Each row of a before or after table is a point. One or more steps were done to the points. Then noise was added and the rows were shuffled. The steps act on columns, c1 being the first. Name the steps. A step turns or swaps two columns, mirrors them in a line or flattens them onto one, adds a multiple of one to another, or multiplies or shifts one. Angles are multiples of 10 degrees, from the lower column toward the higher: turns from -170 to 170, lines from 10 to 170 but not 90. Use the fewest steps. Two steps may share a column if one is a turn and the other turns, adds or multiplies; they go together, in the order done. Otherwise the lowest column goes first.

Before, 14 rows:
[[  4  10 -29]
 [  3  30 -25]
 [-15  -1   8]
 [ 21  26  -4]
 [-31  19  18]
 [ -6  12 -33]
 [  5  30  48]
 [ 15   7 -28]
 [ 19  70 -14]
 [ 35  31 -15]
 [  4  22 -22]
 [-27  21  12]
 [ 27  19 -59]
 [ -3  -7  41]]
After:
[[  3  -2  28]
 [  3   1 -36]
 [ -1   1  -5]
 [ -2  -1 -24]
 [ -3   1  77]
 [ -2   1 -43]
 [  1   1 -48]
 [  0   1 -52]
 [  1   0  20]
 [  2   1  64]
 [  0  -2 -21]
 [  4   1 -40]
 [ -2   0  11]
 [  0   1 -97]]
Steps: multiply c1 by 0; multiply c2 by 0; multiply c3 by 1.6

Before:
[[ -9 -36 -50 -55 -26 -13]
 [-21  29  78  33 -19 -55]
 [ 59  42  37 -59 -15  15]
 [  1  -1 -23  -2  64 -75]
 [ -3   0  18  -3  50 -18]
 [ 14  46 -40  -4  53 -39]
 [ 18 -22  37  -9  17 -54]
 [ 24   6  39 -62 -31   4]
 [ -6   5  43  15  -5 -11]
 [ 24  82  71 -46  34 -14]
 [ 13  -2  12  29  41 -59]]
After (11 x 6):
[[ 10  12 -18 -24 -13  54]
 [ 12  21  74  -8  25 -15]
 [ 19 -32  21  72  29  -7]
 [ 29   7  26 -32   9  46]
 [  7  68  70   3   9 -13]
 [-25  37 -21  34 -30  52]
 [  7  -1  -8  24 -26  79]
 [-39   4  13 -84  37  21]
 [  1  -5   7 -14 -43  39]
 [-11  -3   9 -43  11   5]
 [-47  71  73 -34 -25  30]]
Steps: turn c1 and c2 by 50 degrees; mirror c3 and c4 in the line at 150 degrees; multiply c6 by 0.7; turn c5 and c6 by 150 degrees

Before:
[[ 41 -13  21  -1   8 -12 -29   1 -19]
 [ -2 -13  42  -1  17 -75 -22  23  -1]
 [ 21  -9  11   0   2 -43   5  34 -23]
 [ 25 -32  51 -27 -15  -8 -27 -12  35]
 [ 11  41   1  24   2  10 -13  -7 -21]
 [ 25  32 -11  -2  16  12  15  19 -29]
 [ 74   7 -17 -19 -63   9  -3  37 -24]
 [-23  60 -25  -1   8  11  14  57 -24]
 [-16  27 -46 -26  32   0 -20  20  16]
 [ 42  -3 -32  36 -23 -12   9  67  -7]
 [-25 -28  12 -29  17  -9   3  22 -35]
 [ 22  35 -10   4 -22 -14  41  -3 -20]
 [ 21  -2  36 -29  16   0   7  -2  12]
 [-27  15  53  25  -1 -24  33 -61 -46]]
After (14 x 9):
[[ 30 -30   1 -62 -37  -5 -24 -13  15]
 [  9  40  23  14 -13   9 -11  -8  -5]
 [ 15  29 -10   9  49  12  17  16  -9]
 [ 30 -15   7 -20 -14 -13 -31   2  -8]
 [-26  15  50 -35  37 -24  30 -63 -18]
 [ 19  -8   6 -15  23 -46   9  35  -8]
 [ 48   1  16  44  16 -12   9  63  -7]
 [-30 -29 -16 -25   8  -6   5  19 -12]
 [-25  28 -44  28 -11   0 -23  22   5]
 [ 31  32   0  10  52 -16  44  -5  -7]
 [ 97   6 -26   5 -24  10  -2  35 -11]
 [ 14  -4  -7 -49  35  -2   7  -1   6]
 [-26  61 -15  21  15   8  13  57  -9]
 [ -9 -14  23 -34 -19 -78 -23  24  -2]]
Steps: turn c1 and c5 by 30 degrees; add 1.5 times c7 to c5; turn c3 and c4 by -60 degrees; multiply c9 by 0.4

Before, 13 rows:
[[ 10  54  44 -79 -53  35  74 -47   9  13 -63 -34]
 [ 60   0 -21   6  22  21  38 -25 -42  41 -51  13]
 [ -2  44  -5  16  34 -13 -39 -16 -23   0  51  17]
 [ 44 -43 -27  16  62 -21 -29 -45  41   8  16  33]
 [-24  22  21  19 -48  30 -36  29   5 -14  12  46]
 [-35 -25 -37  28  72 -16  48 -13 -37   0 -48  24]
 [  0 -19  13   7  43   5 -45   4 -52 -54  -4  37]
 [ 34  71   0 -23 -16  66  17 -70  39  16 -85 -46]
 [ -3  23  11 -24 -30 -10  13 -66 -25  36 -95   6]
 [-23  -5  28 -24  25  42  14 -25 -26  56 -49 -31]
 [ 32 -41 -65  24  50 -39 -43   3   2  -2  23 -48]
 [ -7  54  19 -32   8  -3 -57  56   7  -9 -15  69]
 [  4  16  53  47  29 -29 -29  34  -7 -15   0  16]]
After (13 x 12):
[[ 42 -42 -38 -26  62  49 -16 -45 -10  12   9  14]
 [ -2  24   1   7 -30 -12  13 -65  25  33 -63   4]
 [  0 -19   2 -41  44 -41 -26   6  29 -53  -6  19]
 [ 32 -47 -74 -34  49  31 -31   4  29  -1  18 -21]
 [-26  20  11 -24 -49 -11 -27  26 -22 -13   9  21]
 [-31 -21 -49  47  72 -18  11 -12  36  -4 -35  11]
 [ 36  75  -6   7 -12 -10  16 -68 -77  16 -58 -20]
 [ -5  54  13 -52   6   5 -19  59  -4  -8 -15  29]
 [ 56  -6 -33  36  16 -48  20 -21  10  41 -35   6]
 [  4  16  45 -15  27  16 -32  31  26 -14   3  10]
 [  8  54  34  50 -47 -19  67 -46 -37  14 -46 -11]
 [-17  -4  18   6  30 -45  14 -28 -14  54 -35 -13]
 [  0  43 -14 -33  36 -10 -26 -19  21   1  37   6]]
Steps: shift c3 by -10; multiply c4 by 0.4; turn c4 and c7 by -60 degrees; turn c6 and c9 by -130 degrees; multiply c11 by 0.7; multiply c12 by 0.4

Before (8 x 14):
[[ 31 -51  -5 -39  12 -21 -19  24 -12 -14 -33  -7 -36   8]
 [ -4 -15  43 -46  18 -22 -14 -15 -20  49   9  40 -44  33]
 [ 38   5   6  14   8 -14  24  27  52 -25  23   2  10  -5]
 [ 37  -6  -9  17  24  -3   7 -25   2  47  47 -16 -25  15]
 [  6  12  23 -32  -6 -45 -23 -16   3 -26 -10  -1 -10 -22]
 [ 55  12  -1 -43 -39  12  38  39  39  -2  13  -8 -22  29]
 [ 39   6 -19 -22 -54   8  -9  41  -9 -24 -17 -23  30  19]
 [-18  24 -13   7 -40 -15  34 -24  -4 -16   9   7   7  13]]
After, 8 rows:
[[ 56 -31  23  13   6 -13  63  17  86   6  23   3   8  -7]
 [ 78 -15  -2 -43 -40  10  98  28  75  -3  12  -6 -24  31]
 [ 67   8  24 -20 -54   7 -21  36 -11 -20 -17 -26  30  16]
 [ -8   9  25 -31  -5 -44 -57 -28  18  20  -8   1 -13 -23]
 [-16   1 -50 -42  19 -24 -35 -19 -51  44   8  39 -45  35]
 [ 13  -8 -49  22  23  -4  19 -55  -3  -7  47 -16 -24  17]
 [-34  22  18   7 -41 -16  86 -24  23 -14  10   5   6  16]
 [ 45 -33  11 -41  15 -23 -48  20 -86  -4 -33  -8 -33   4]]
Steps: multiply c8 by 1.6; turn c1 and c8 by -30 degrees; turn c2 and c9 by 40 degrees; multiply c9 by 2; turn c3 and c10 by 90 degrees; multiply c7 by 2.5

Before, 12 rows:
[[ 29 -14  -3 -17  15 -12 -27  15 -16   6  20   0  -2   7  -1   6   4 -49
   -4 -24]
 [  4 -13  -8  10  19  -7  -5  14   7   3  14 -19 -13  -4 -14  18  -9 -14
   16 -18]
 [  5  11  -4   6  -5  -3 -18 -22  30 -11 -42  -1   9  -1 -14 -18   6  -2
   -5  -8]
 [ 23 -22 -18  12   3  -6   0 -26  -7 -11  24 -15   2  -5  -9 -10  19 -18
   -3 -21]
 [ 25  12 -28  15  18  -6  61 -16 -12 -12  11  -1 -17   3  20  -3   0 -12
   -8  -8]
 [  8 -11 -16 -31  15 -10  -1  13 -17   3  24   5   5 -40  95  -9  -1   5
   11 -10]
 [ 14   8  24  16 -13   5   9  15  -8 -24   0  -9   4   3 -11   6   2 -51
    1 -12]
 [-10   7   6  -8 -13  -9 -27  21  19 -12  21   9   0 -20  27 -13  -8 -20
   -2  -3]
 [ 26  -3 -14  16  12  46 -19  18 -14   4  22   6  -1  10 -13  22  -1   4
    5 -15]
 [  1  -5 -17  15   7  -6 -12  20 -12  -1  20 -17   5  -1  -9 -19  15  -4
    7 -14]
 [-34 -19   8  13  16  19  10  21   2 -22  10   8 -22   8   4 -12   5   3
   -3  -8]
 [-27  -1  20  -2   1 -15 -15  17  -6  -3  19   8  -6 -22 -11 -17  -5   4
   22  -5]]
After (12 x 20):
[[-34 -15  -2 -18  -4  15 -28  15 -14   4  -1   0  -2   6  -1   6   5 -50
    0 -30]
 [ -2  10  -2   5   7   5 -17 -21  30 -19 -37  -3  47  -1 -13 -12   7  -3
    2  21]
 [ 13   7   7  -9   9  12 -27  22  20 -13  15   9 -12 -20  26 -11  -8 -19
   -1 -16]
 [-27  -3 -15  17  -2 -58 -17  18 -13  22   8   5  -9   9 -11   3   0   5
   16 -26]
 [ 24  -1  19  -3 -11  10 -15  16  -7 -16  11  11 -16 -23 -11  -5  -4   3
  -26 -16]
 [-23 -23 -18  14   7   8   2 -26  -7 -10   6 -16  -1  -4 -10 -10  20 -18
    0 -33]
 [-30  12 -28  14  -9   8  61 -15 -11  -3   3  -1 -20   2  20 -14   0 -11
    5 -14]
 [-10 -12 -10  10 -17   2  -7  14   8  18  -2 -19 -12  -4 -13   2  -9 -14
  -19 -24]
 [ -2  -4 -17  15  -6   5 -12  20 -12 -19   6 -17  -1  -1  -8  -2  14  -4
   -9 -24]
 [ 26 -19   9  14 -26 -23   9  20   1 -11   2  10 -23   8   3 -23   7   3
   11 -13]
 [ -9   9  25  15  16  -6   8  15  -7   7  -7  -9  14   4 -11 -24   1 -50
    1  -9]
 [-12 -11 -14 -30 -11   8   1  14 -15 -10  12   5  -8 -39  96   4   0   5
  -15 -22]]
Steps: turn c1 and c5 by 160 degrees; multiply c6 by 1.3; turn c6 and c19 by 160 degrees; swap c10 and c16; turn c11 and c20 by -40 degrees; add -1 times c11 to c13

Before:
[[ 14  -2 -16  13 -44 -28  15 -27   5  10  33 -26  -3  20  -4 -55  -6  10
    3  -3  12   6   4   7  14  13  31 -10 -14  -5   6  -7]
 [ 16  -4   3  15  10  -1  10 -25   6  19 -15 -15  -3  21  12 -15  12   7
   11 -14   7  22  19  -4  11  10   0   4  -8  -9 -17   0]
 [-23   1 -15  -5  -3  -1  16 -16  -5  -2 -15   7  10  13 -12   3   0   6
   10  17  16  15  22 -13  14 -44   1 -27 -11  13  23   6]
 [  5  -3 -14   9 -23  10  10 -17   4  17  -4 -22  11  16  -8   1 -16 -15
  -32  -7 -40  28   0 -21   2   8 -11  -6  -2  -7 -14  32]
 [ 25   0 -16  11  -9   8   4 -22 -16  17 -18   1  -3 -46 -11   6  18  -4
    5 -13  -1  10  -3 -11 -13  -5  -5   0  -3 -14  -3  -5]
 [ -3  -2   0  12 -13   0   7 -18   7  16 -18  -6  14   8  11  -1  -4   1
  -41  18 -27   8  -2 -30   5 -11 -10  -8  -1  -8  -7   5]
 [ 19  28 -17  15   1 -16 -95   0   2 -11 -20   3  13  -5  10   9 -15  -1
    3   2  15  21   9   5  14 -16  -8  -2   0  17   2 -11]
 [ 16  -2   9  -6  10   8   1   8  -2 -29  36 -17  12  17 -11   1  24  12
    1  -4   4   8   0   7  15 -16  -9  -1  -2   0  -9  -4]
 [ 16  16  -9   7 -12   1   5   0   9  19   7 -29   3  10  13 -44  -3   2
  -59  -3  -3  15  -7   4  15  16  -5   3  13  -9  -7  17]
 [ 10  -1 -15   0  -1   6  10   2   4   6  22 -26   3   8   2   7  -9  -6
    2 -10  20  52  -6  -6   4  -8 -10   1  57   1  -9   5]
 [ 24  -3  -9   6  10   6  15   3   2  16  -9  -8 -24 -17  -9  -9  -3   4
   13  30 -11  13  -5   9  15   9  -6  -8  26 -14 -19  19]]
After (11 x 32):
[[-13  13  -7   7 -14   1  -4  -1   8   9   3 -27 -10  15  11 -46  -3  -1
  -59  -5   2  11  -6   0  17  16   1   6  15 -10   7  19]
 [-12  -3 -14   4 -28  13  -7 -17   6   4  -5 -19  -5  17  -5   1  -6  29
  -34  -3   5  26   1 -21  -2   6   2 -11  -6  -6  17  32]
 [-25  -3 -10   7  11   6  -3   6   1  -1  -5  -9   3 -20  -7  -9  -7   3
   14  29   8  14  -7   9  14  12  -1  23  28 -12  20  18]
 [-21   2 -12   8 -12   8 -10 -21 -15   7 -21   1 -11 -44 -11   8  15  -2
   -1 -12  -5   7  -1 -10 -10  -6  -6  11  -4 -11   3  -7]
 [ -7  -1 -16   2  -2   2   2   3   2   1  23 -24  -5   8   0  11  -3 -13
    3 -12 -11  55 -10  -3   3  -9  -2   2  54   4   9   5]
 [ -9  -3   4  14  11  -2  -6 -28   7   4 -15 -11  -6  22   9 -17   9  -9
   13 -13   6  23  18  -4  12  11  -2  10  -7  -9  16   0]
 [ -1   2 -14  -2  -1   0   7 -16  -4 -10 -13   8  25  17  -8   1  -4 -10
    9  16   0  18  23 -11  16 -43   0 -23  -8  13 -23   8]
 [-18  -1 -19  14 -41 -26   7 -23   5  -2  36 -26   0  20  -2 -57 -19 -12
    4   0   5   4   7   8  17  13   9   4 -16  -4  -7  -8]
 [-14  27 -15  14   3 -14 -37  -2  -1  35 -21   0 -17  -5  11  10  -8  -3
    2   1  -6  23   8   5   9 -17   5  -5   1  18   0 -12]
 [-13  -6   7  -6  10   8  14   7  -2 -12  38 -15 -13  19 -15   0  23  -9
    1  -5  11   4  -1   6  11 -16 -14  -8   1   2   9  -5]
 [ -4   1  -2   7 -13   1  -7 -19   4   7 -20  -7  -3   7  13   1   2  16
  -39  24  11   7  -3 -29   8  -9  -5 -17  -1  -7   4   2]]
Steps: turn c1 and c28 by -140 degrees; turn c13 and c28 by -120 degrees; flatten c7 and c10 onto the line at 130 degrees; flatten c17 and c27 onto the line at 150 degrees; multiply c21 by 0.7; turn c18 and c21 by 120 degrees; multiply c31 by -1
